Each row of a before or after table is a point. One or more steps were done to the points. Then noise was added and the rows were shuffled. The steps act on columns, c1 being the first. Name the steps. A step turns or swaps two columns, mirrors them in a line or flattens them onto one, adds a multiple of one to another, or multiplies or shifts one. Angles are multiples of 10 degrees, from the lower column toward the higher: turns from -170 to 170, lines from 10 to 170 but not 90. Use the fewest steps. Two steps may share a column if one is a turn and the other turns, adds or multiplies; they go together, in the order done. Otherwise the lowest column goes first.

Before, 8 rows:
| -38 |  -6 |  72 |
| -54 |   4 | -18 |
|   3 |  -8 | -42 |
|   3 | -14 | -16 |
|   9 | -25 |   1 |
|   8 |  54 |  80 |
| -27 | 118 | -31 |
| -18 |   0 |  -7 |
After, 8 rows:
| -12 |  53 |  81 |
| -59 |  -5 |  71 |
| -47 | 118 | -29 |
|  -9 | -26 |   2 |
| -16 | -16 | -16 |
| -38 |  -1 |  -8 |
| -73 |   4 | -18 |
| -17 |  -9 | -42 |
Steps: shift c1 by -20

Before:
|    4 |  -42 |   35 |   -9 |  -35 |   70 |
|  -11 |  -33 |  -22 |    1 |   -5 |    1 |
|  -82 |    0 |   -5 |   31 |   38 |   68 |
|   -7 |    3 |   33 |   -8 |   50 |   -1 |
|   95 |   84 |   36 |  -30 |   -9 |   17 |
|  -11 |  -77 |    0 |  -73 |    4 | -102 |
|  -52 |   -3 |    5 |  -43 |   15 |  -12 |
|   26 |   37 |   17 |   26 |   11 |  -49 |
|   55 |    4 |  -64 |    2 |   49 |   14 |
After, 9 rows:
|  -49 |    4 |  -64 |    1 |   23 |   13 |
|  -26 |   85 |   36 |  -29 |   86 |   20 |
|   10 |   -4 |    6 |  -43 |  -53 |  -10 |
|   19 |  -41 |   35 |   -9 |   24 |   69 |
|  -14 |   36 |   16 |   27 |   17 |  -52 |
|  -28 |    0 |   36 |   -9 |  -30 |   -1 |
|    2 |  -80 |   -3 |  -73 |  -10 | -105 |
|    7 |  -33 |  -21 |    0 |   -7 |    1 |
|    4 |    1 |   -6 |   32 |  -91 |   66 |
Steps: turn c1 and c5 by 120 degrees; multiply c1 by 0.7

Before (14 x 9):
| -42 | -14 | -34 |  12 |  61 |  25 | -34 | -39 |  18 |
| -30 |  -8 |  31 |   1 |  34 | -37 | -17 | -27 | -32 |
|  56 |  36 | -41 |  10 |  59 | -41 |  18 | -12 |   1 |
|   1 |  38 | -31 | -64 | -12 |  -9 |  -8 | -44 | -37 |
|  53 |  30 | -17 |  13 | -18 |   0 |  25 |  60 | -31 |
|  21 | -49 |  30 | -52 |  23 |  21 |  10 | -49 | -13 |
| -10 |  24 | -27 |  14 |  26 |  32 |  13 |  41 | -90 |
| -36 | -40 |  28 |  -1 | -43 | -38 |  32 |   3 | -39 |
|  43 |  59 |  68 |  21 |  50 |  14 | -55 | -51 |  30 |
|   3 | -20 | -21 |  -1 |  38 | -73 |  41 | -52 |  27 |
|  75 |  34 | -33 |   3 | -29 | -27 |  -2 |  28 | -25 |
| -42 | -35 |  74 | -63 |  65 |  16 |  33 |  13 |  11 |
|  30 | -62 |  27 | -64 |  -1 | -76 | -38 |   6 |  -8 |
|  -2 | -52 |  38 |  15 | -40 |  18 | -10 | -57 |  -1 |
After:
|  -37 |  -42 |   28 |    0 |  -40 |  -39 |   28 |    6 |  -40 |
|   52 |   29 |  -17 |   12 |  -18 |   -3 |   22 |  116 |  -35 |
|  -42 |  -11 |  -37 |   10 |   63 |   27 |  -35 |  -81 |   18 |
|    3 |  -22 |  -19 |   -3 |   37 |  -70 |   44 | -103 |   25 |
|    4 |   39 |  -29 |  -65 |  -13 |   -9 |   -7 |  -89 |  -38 |
|   57 |   36 |  -42 |   10 |   56 |  -46 |   14 |  -24 |   -3 |
|  -31 |   -8 |   31 |    2 |   29 |  -37 |  -14 |  -52 |  -37 |
|  -11 |   23 |  -26 |   11 |   26 |   34 |   16 |   80 |  -91 |
|   -3 |  -52 |   39 |   15 |  -42 |   10 |  -11 | -116 |    1 |
|   77 |   29 |  -34 |   -2 |  -28 |  -26 |   -4 |   58 |  -24 |
|  -41 |  -34 |   74 |  -64 |   62 |   14 |   34 |   27 |    8 |
|   34 |  -66 |   25 |  -64 |    1 |  -70 |  -38 |   14 |   -5 |
|   20 |  -50 |   26 |  -48 |   23 |   21 |    8 |  -93 |  -13 |
|   44 |   57 |   70 |   21 |   52 |    8 |  -54 |  -97 |   28 |
Steps: multiply c8 by 2

Before:
|  67 |  59 | -22 |  54 | -48 |   4 | -17 |  23 |  -3 | -15 |  22 | -46 |
|  14 |  22 |  47 | -53 | -12 |  -1 | -55 | -38 |  30 | -71 |  58 | -11 |
| -91 |  -8 |  52 | -28 |  41 | -23 | -32 |  26 | -57 | -17 |  30 |  68 |
|   8 |  28 |  76 | -30 | -69 | -17 | -29 | -21 |  12 | -47 |  -6 |  51 |
|  30 | -38 |  59 | -28 |  37 |  28 | -90 |  13 |  25 | -13 |  33 |  23 |
| -25 | -35 | -25 | -26 |   9 |  22 | -30 |  24 |  -8 | -36 |   9 | -19 |
| -19 |  42 |   5 | -31 | -16 |  51 | -23 | -36 | -38 | -15 |  54 |  56 |
|   7 |   2 | -85 |  72 | -43 |   1 | -95 |  19 |  14 | -43 |  57 |  50 |
After:
|  30 | -38 |  65 | -18 |  39 |  28 | -88 |  12 |  -7 | -13 |  32 |  25 |
|  68 |  58 | -23 |  66 | -47 |   4 | -16 |  25 |   9 | -13 |  22 | -46 |
|  14 |  22 |  55 | -44 | -14 |   0 | -54 | -35 |   2 | -69 |  60 | -10 |
| -26 | -33 | -25 | -16 |  11 |  21 | -29 |  25 |   5 | -37 |   9 | -20 |
|   8 |   1 | -66 |  81 | -43 |   2 | -96 |  21 |  55 | -41 |  58 |  51 |
| -19 |  43 | -14 | -21 | -17 |  51 | -22 | -35 | -36 | -16 |  55 |  56 |
| -89 |  -9 |  16 | -20 |  42 | -22 | -33 |  24 | -77 | -18 |  29 |  69 |
|   8 |  28 |  71 | -20 | -67 | -16 | -30 | -21 | -29 | -47 |  -6 |  48 |
Steps: turn c3 and c9 by -30 degrees; shift c4 by 10

Before (9 x 18):
|  22 | -21 |   4 |   3 |  15 | -34 | -41 |   0 |  35 | -17 | -10 |  42 |  27 | -12 | -23 | -25 | -13 |   9 |
| -26 | -25 |   4 | -11 | -12 |  11 |  21 |  25 |  -6 |  51 | -18 | -32 |  22 | -36 |  44 | -10 |  12 |   9 |
| -34 |  -9 |  -4 | -52 |  16 | -39 | -24 |  14 | -15 | -14 |  14 | -28 |  36 | -19 | -20 | -21 |  -1 |   8 |
| -46 |  -3 |  -1 | -14 |  -9 |  20 | -22 |  -4 |  -8 | -22 | -18 |   4 | -41 | -17 |  44 |  17 |   6 |  17 |
|  30 | -20 | -63 |  13 |  17 |  26 | -29 |  21 | -17 | -18 |  37 |  -2 |  39 | -33 |  18 |  -4 | -13 |  -5 |
| -42 | -17 |   2 |  22 |  17 |   4 |  17 |  -3 | -13 |  69 |  13 | -19 |  26 | -50 | -22 |  39 |  -3 | -32 |
|  14 |  19 |   2 |   9 |   0 |  26 |   5 | -26 | -15 |   7 |  11 |  10 |  21 | -15 | -21 | -37 |  -1 | -74 |
|  76 |  43 | -19 |   9 |   6 | -10 |   1 |   9 |   3 |  -4 |  -3 | -41 |  -5 | -55 | -17 |  49 | -16 |  13 |
|  -6 |  17 |   5 | -37 |  23 |  12 |  21 |  31 | 121 | -13 |   5 | -36 |  35 | -17 |  31 | -24 | -10 |  10 |
After, 9 rows:
| -46 |  -2 |  -2 | -14 |  -8 | -19 | -20 |  -4 |  -8 | -22 | -18 |  18 | -42 | -17 |  45 |  18 |   6 |  18 |
|  14 |  19 |  -6 |   9 |   1 | -25 |   6 | -26 | -14 |   6 |  11 |  10 |  21 | -15 | -20 | -37 |   0 | -74 |
| -27 | -25 |  -7 | -10 | -13 | -10 |  23 |  24 |  -7 |  51 | -18 | -14 |  21 | -37 |  44 | -10 |  12 |  10 |
|  -6 |  17 |  -7 | -37 |  22 | -11 |  21 |  31 | 121 | -13 |   5 | -70 |  36 | -17 |  31 | -25 | -10 |  10 |
|  76 |  42 |  20 |   9 |   6 |   7 |   2 |   8 |   2 |  -5 |  -2 | -50 |  -4 | -54 | -17 |  49 | -16 |  12 |
| -33 |  -9 |  10 | -51 |  17 |  37 | -23 |  14 | -15 | -14 |  15 | -52 |  35 | -20 | -20 | -21 |  -1 |   8 |
| -42 | -17 |  -2 |  22 |  17 |  -4 |  17 |  -3 | -12 |  70 |  12 | -44 |  27 | -51 | -22 |  39 |  -4 | -33 |
|  22 | -21 |   3 |   4 |  15 |  34 | -40 |   1 |  35 | -16 | -10 |  19 |  27 | -12 | -23 | -25 | -12 |   9 |
|  31 | -19 |  58 |  14 |  17 | -36 | -29 |  22 | -17 | -18 |  36 | -27 |  40 | -32 |  18 |  -3 | -13 |  -5 |
Steps: turn c3 and c6 by 170 degrees; add -1.5 times c5 to c12

Before (9 x 24):
|  -63 |  -29 |   33 |  -24 |   54 |  -13 |  -34 |   20 |  -48 |  -17 |  -24 |  -32 |  -44 |  -24 |  -14 |   32 |   19 |   74 |   10 |  -54 |   47 |   31 |   43 |  -23 |
|  -32 |   19 |  -98 |   31 |  -43 |   67 |   15 |   -1 |   79 |   31 |   31 |   21 |   65 |   -2 |   45 |   45 |  -74 |  -33 |    4 |   42 |  -70 |  -43 |   -2 |   62 |
|   37 |    2 |  -13 |   -5 |   30 |   59 |   -6 |   19 |    2 |  -11 |  -21 |  -35 |  -10 |   12 |  -62 |   65 |    7 |   51 |    3 |  -35 |   51 |   24 |    2 |  -14 |
|   18 |    8 |  -82 |  -57 |   -3 |    5 |    3 |   56 |  -43 |   -8 |  -27 |  -41 |  -36 |   11 |  -24 |   54 |  -25 |   19 |   26 |  -25 |   33 |    9 |    7 |    7 |
|  -89 |   -1 |   62 |  -15 |   75 |  -32 |  -14 |   40 |   20 |  -46 |  -35 |   45 |  -10 |   49 |  -44 |   -8 |   17 |  -39 |  -11 |   83 |   54 |   42 |   15 |    0 |
|   17 |   -6 |  -20 |  -16 |    8 |    7 |   54 |   52 |  -13 |   -3 |   18 |   28 |  -11 |  -49 |  -16 |   91 |  -26 |   21 |   30 |  -46 |  -23 |   17 |    9 |   -6 |
|   13 |   42 |  -68 |   53 |  -14 |    1 |   53 |   -6 |   85 |   28 |   59 |  -13 |   36 |  -48 |   70 |   37 |  -62 |  -64 |   12 |   22 |  -41 |   -3 |  -40 |   88 |
|  -51 |  -25 |   14 |  -34 |   39 |  -56 |   16 |    6 |   13 |  -20 |   -5 |   15 |  -78 |   18 |  -18 |   71 |   60 |   44 |   22 |  -20 |   18 |   12 |  -30 |  -23 |
| -102 |  -57 |   44 |   -3 |   52 |  -66 |   -9 |  -14 |  -11 |  -39 |  -12 |   66 |   26 |   50 |   34 |  -21 |   26 |  -16 |   22 |   81 |   46 |   77 |  -56 |  -54 |
After:
|  -83 |   -1 |   63 |  -14 |   79 |  -31 |  -14 |   39 |   21 |   36 |  -31 |   43 |  -13 |   53 |  -46 |  -28 |   16 |  -42 |  -15 |   85 |   52 |   42 |   16 |   30 |
|   18 |   -3 |  -17 |  -21 |    4 |   10 |   54 |   53 |  -19 |   -7 |   19 |   27 |  -10 |  -49 |  -16 |   64 |  -24 |   23 |   28 |  -41 |  -25 |   12 |    8 |    4 |
|  -56 |  -26 |   12 |  -31 |   35 |  -56 |   17 |    2 |   14 |   -4 |   -9 |   13 |  -77 |   15 |  -22 |   50 |   63 |   43 |   23 |  -20 |   23 |   11 |  -34 |   33 |
|  -31 |   17 | -103 |   31 |  -43 |   68 |   13 |   -4 |   78 |   27 |   34 |   23 |   57 |  -10 |   50 |   19 |  -71 |  -34 |    6 |   41 |  -71 |  -49 |   -2 |  -66 |
| -100 |  -59 |   43 |    0 |   51 |  -67 |  -10 |  -17 |   -8 |  -14 |   -6 |   62 |   24 |   51 |   36 |  -37 |   26 |  -14 |   21 |   82 |   46 |   77 |  -59 |   65 |
|   16 |   43 |  -67 |   58 |  -13 |    0 |   53 |   -5 |   85 |   49 |   65 |  -10 |   37 |  -49 |   75 |   16 |  -63 |  -62 |   13 |   25 |  -41 |   -3 |  -46 |  -73 |
|   22 |    6 |  -79 |  -59 |   -2 |    9 |    1 |   59 |  -49 |    8 |  -30 |  -39 |  -38 |   13 |  -23 |   35 |  -23 |   19 |   28 |  -20 |   33 |    8 |    7 |    0 |
|  -65 |  -25 |   34 |  -24 |   51 |  -13 |  -26 |   20 |  -43 |   -6 |  -18 |  -26 |  -42 |  -22 |  -12 |   12 |   21 |   75 |   13 |  -53 |   51 |   30 |   41 |   25 |
|   42 |    1 |  -14 |   -4 |   35 |   59 |  -10 |   18 |    3 |   -6 |  -14 |  -38 |   -8 |    9 |  -63 |   42 |    5 |   52 |    6 |  -28 |   51 |   26 |    2 |   17 |
Steps: turn c10 and c24 by -130 degrees; shift c16 by -20
